Each row is a point. To make a cloud, some directions were put in groups of two or more. Within a group, all points are equally far from the middle, so they leave a hole (a ring in 2 directions, a hollow ball in 3). The other directions are filled evenly. Then the cloud was stretched, turned, moved and blurred a little. How many holes are there, and how many directions does each take, smallest first?

Cloud (14 x 2)
[[-0.03  2.65]
 [ 2.32  2.35]
 [ 2.23  2.39]
 [ 3.15 -0.70]
 [-0.17 -2.44]
 [ 3.54  0.76]
 [-2.70  1.35]
 [-3.08  0.82]
 [-1.35 -2.36]
 [ 1.72 -1.89]
 [-3.36 -0.83]
 [-2.08 -2.13]
 [-0.09  2.62]
 [-1.91 -2.22]]
Holes: 1 (2)

Cloud (22 x 3)
[[ 2.37  0.87  1.55]
 [-0.08  3.72 -0.72]
 [ 0.15  2.04 -2.70]
 [ 0.45 -0.74 -3.95]
 [ 2.91  0.25  1.50]
 [ 2.22  0.35  2.00]
 [ 2.69 -2.25  2.17]
 [-0.61 -2.71  1.31]
 [-0.38 -1.15  2.50]
 [-2.73  3.35 -2.72]
 [-3.07 -1.05 -2.12]
 [-2.77  2.43 -3.04]
 [ 1.09 -1.80  2.37]
 [ 0.03 -0.80 -3.89]
 [-2.65 -1.99 -0.61]
 [-0.32 -4.01 -0.57]
 [-1.64  1.23 -3.35]
 [ 0.98 -2.55  2.06]
 [-1.18 -3.31 -0.66]
 [-2.30 -2.30 -0.48]
 [ 0.16 -0.43 -3.87]
 [ 0.29  3.31 -0.97]]
Holes: 1 (2)

Cloud (28 x 4)
[[ 0.69  3.41  0.02 -2.50]
 [-1.52 -1.65 -3.61  0.72]
 [-1.02 -3.85  1.04  1.48]
 [ 0.30  1.58  3.79 -1.95]
 [-1.24 -2.01 -3.54  1.49]
 [-2.78  0.35  2.44  2.37]
 [ 0.48  1.65  3.74 -1.77]
 [-1.71 -1.76 -0.76  3.74]
 [-2.07  1.19 -1.01  2.34]
 [ 0.53  1.60  3.86 -1.57]
 [-3.98  0.26  1.82 -0.33]
 [-0.93 -1.87 -3.82  1.34]
 [ 3.60 -2.06 -0.59 -0.11]
 [ 2.81 -1.16 -2.88  0.22]
 [-1.25 -2.10 -3.49  1.62]
 [-0.43  0.32  3.36 -2.43]
 [ 0.48  1.78  3.42 -2.39]
 [ 3.14 -1.31 -2.48 -0.04]
 [ 0.57  0.50 -2.85 -2.65]
 [ 0.67  0.16  2.15 -3.09]
 [ 2.16  2.16  0.75 -0.88]
 [-2.47 -1.14  2.50 -0.87]
 [-2.55 -2.61  0.84  0.37]
 [ 2.82 -1.38 -2.80 -0.35]
 [ 0.97  1.77  3.56 -1.52]
 [-1.25 -2.42  1.46  3.63]
 [-2.88  0.78  3.72 -0.19]
 [ 0.19 -0.18 -3.59 -1.70]]
Holes: 2 (2, 2)
